Each row of a before or after table is a point. One or more steps were done to the points. Then noise was added and the rows were shuffled. The steps act on columns, c1 being the first. What was done? A step turns or swaps two columns, mirrors them in a line or flattens them onto one, adds a multiple of one to another, or multiplies or shifts one. Angles are multiples of 10 degrees, from the lower column toward the higher: turns from -170 to 170, lines from 10 to 170 but not 90. Use the fewest steps. Two steps may share a column if one is a turn and the other turns, adds or multiplies; they go together, in the order done. Otherwise the lowest column goes first.

Before:
[[-31  -4]
 [-53  24]
 [-25 -19]
 [-48   0]
 [-12   6]
 [ 48   1]
 [  8 -36]
 [ 24  13]
 [-50  10]
 [ 13  23]
 [-11  13]
 [-28  27]
 [  6  32]
 [-25  28]]
After, 14 rows:
[[-49  33]
 [ -8  15]
 [-12   7]
 [-20  35]
 [ 17  22]
 [ 28   9]
 [-29 -15]
 [-50  18]
 [ 12  26]
 [-22  33]
 [ 47  -7]
 [-29   0]
 [-46   9]
 [  1 -35]]
Steps: turn c1 and c2 by -10 degrees

Before, 8 rows:
[[  5 -11  24 -10]
 [ 17 -14  15  18]
 [ 26  36   4  26]
 [ 13 -16   9   2]
 [ -6  -3  30   3]
 [ -5  11   8  45]
 [ -7 -11   0 -10]
 [ 95  34  13  -7]]
After, 8 rows:
[[ -7  45  -6   6]
 [  1 -13  -7   8]
 [-11  -4  11  17]
 [-29   4  91 -34]
 [-17  11  14  20]
 [-28   2 -10   5]
 [ -8  36  24 -25]
 [-25 -13   1   7]]
Steps: turn c1 and c3 by 100 degrees; turn c2 and c4 by -70 degrees

Before (10 x 8):
[[  5  33  35 -45  17 -21  30  -5]
 [ 17  -1 -15 -16 -20   4 -24  58]
 [  5 -20   8   1 -27   9  11 -45]
 [-59  -9 -28  34  32   2  53  -3]
 [-26 -11  17 -51  -4   8 -25  -1]
 [ -5   1 -22   2  14 -25   3 -28]
 [-37  -9 -18 -25 -15  -2  -3  41]
 [ 11   1  -7  20  50  33  -2   1]
 [ 25 -44 -12 -28  24  30   0 -39]
 [ 11  14  21  36  29 -63  19  62]]
After, 10 rows:
[[-61  -8 -27  34 -30 -18  48   4]
 [ 12   0  -7  19 -50  32  11   9]
 [ -1   1 -25   3 -11 -27  -6  31]
 [  6 -19   9   4  37   5  12  38]
 [ 28 -42 -12 -30 -16  27   9  39]
 [ 11  15  18  34 -41 -67  -4 -54]
 [  8  35  36 -46 -13 -28  25  10]
 [ 18   3 -16 -20   9  14 -24 -61]
 [-38 -11 -17 -27   7   0   1 -42]
 [-28  -9  18 -52   6  16 -23  -1]]
Steps: turn c5 and c8 by 170 degrees; turn c6 and c7 by 20 degrees

Before:
[[ 40  -1 -30 -21 -24  39   5  30  -3  11  30]
 [ 12   6  -8   0  53  33  -6 -30  -9 -34  27]
 [ -4 -19  10   0  -7   8  10  34 -39 -12 -46]
 [  7 -19 -23  28   7  27  -5  35   8  34 -30]
 [ 37 -55 -17 -34 -21   8 -10  59   9  15  15]
 [ 11  -1  18 -21  -9   8  -4  26   0  16  -9]
 [  3 -16  19  15  30  29  -3 -30 -50   8 -14]
 [ 43  -5 -75 -49 -31   9 -27  29  30  19   3]]
After, 8 rows:
[[ 14   2   5 -21  -7   6  -7  26 -15  15  -2]
 [  9 -16 -68  13  30  28  -1 -28 -44   9 -14]
 [  0   6 -20  -2  56  34  -5 -28   0 -33  28]
 [ 16 -19   5  32   9  28  -5  36  28  34 -24]
 [ 13 -16 -55   0  -9  11   9  36 -31  -8 -44]
 [ 27  -3 -10 -23 -24  40   9  29  31   8  43]
 [ 31 -56   7 -33 -23   9 -11  60  23  13  25]
 [ 38  -6  21 -48 -36   6 -27  29  87  17  15]]
Steps: turn c1 and c11 by 20 degrees; multiply c9 by 1.6; turn c3 and c9 by -70 degrees

Before (8 x 14):
[[-16 -47   1 -17  -2  30  13  -9  -1   1 -12  28  16  18]
 [ 22  15   8 -27  21   7   5 -21  -4   4   2 -60   8 -11]
 [ -5   5  24 -15  22  -4 -32 -21  11 -17  -3  27  10 -28]
 [ -7  11 -13 -28  50  25  25 -16 -25  -9  -9  26  -3 -17]
 [  1 -13  41  11  37  -8  22   8 -43 -13 -11  11   2 -32]
 [  2  11 -11 -13  59   5  17  66  10  43 -21  -7  -5 -25]
 [-15 -17  -4  36  -2  29   4 -18   0 -15  51 -65   9 -31]
 [-10 -29   1  26  15 -10  24 -24  14 -17  -9  26 -22  12]]
After:
[[ -6   6  23 -18  24  -4   8 -20  12 -17  -4  41   8 -84]
 [  2  12 -10 -14  59   5  -8  66  10  46 -21 -16  -9 -76]
 [-15 -16  -5  33  -2  30  37 -18  -1 -15  51 -52  16 -92]
 [-16 -47  -1 -20  -5  28 -25  -8  -3   2 -10  12  13  53]
 [ 22  14   8 -29  21   7  35 -19  -4   2   2 -50   3 -31]
 [-13 -28   0  29  15 -10 -33 -24  13 -19  -9   5 -15  37]
 [ -7  10 -13 -24  50  26 -35 -16 -24  -9 -10   5  -7 -51]
 [ -1 -13  40  12  37  -8 -23   6 -43 -15 -10  -4   5 -97]]
Steps: turn c4 and c13 by 10 degrees; mirror c7 and c12 in the line at 110 degrees; multiply c14 by 3
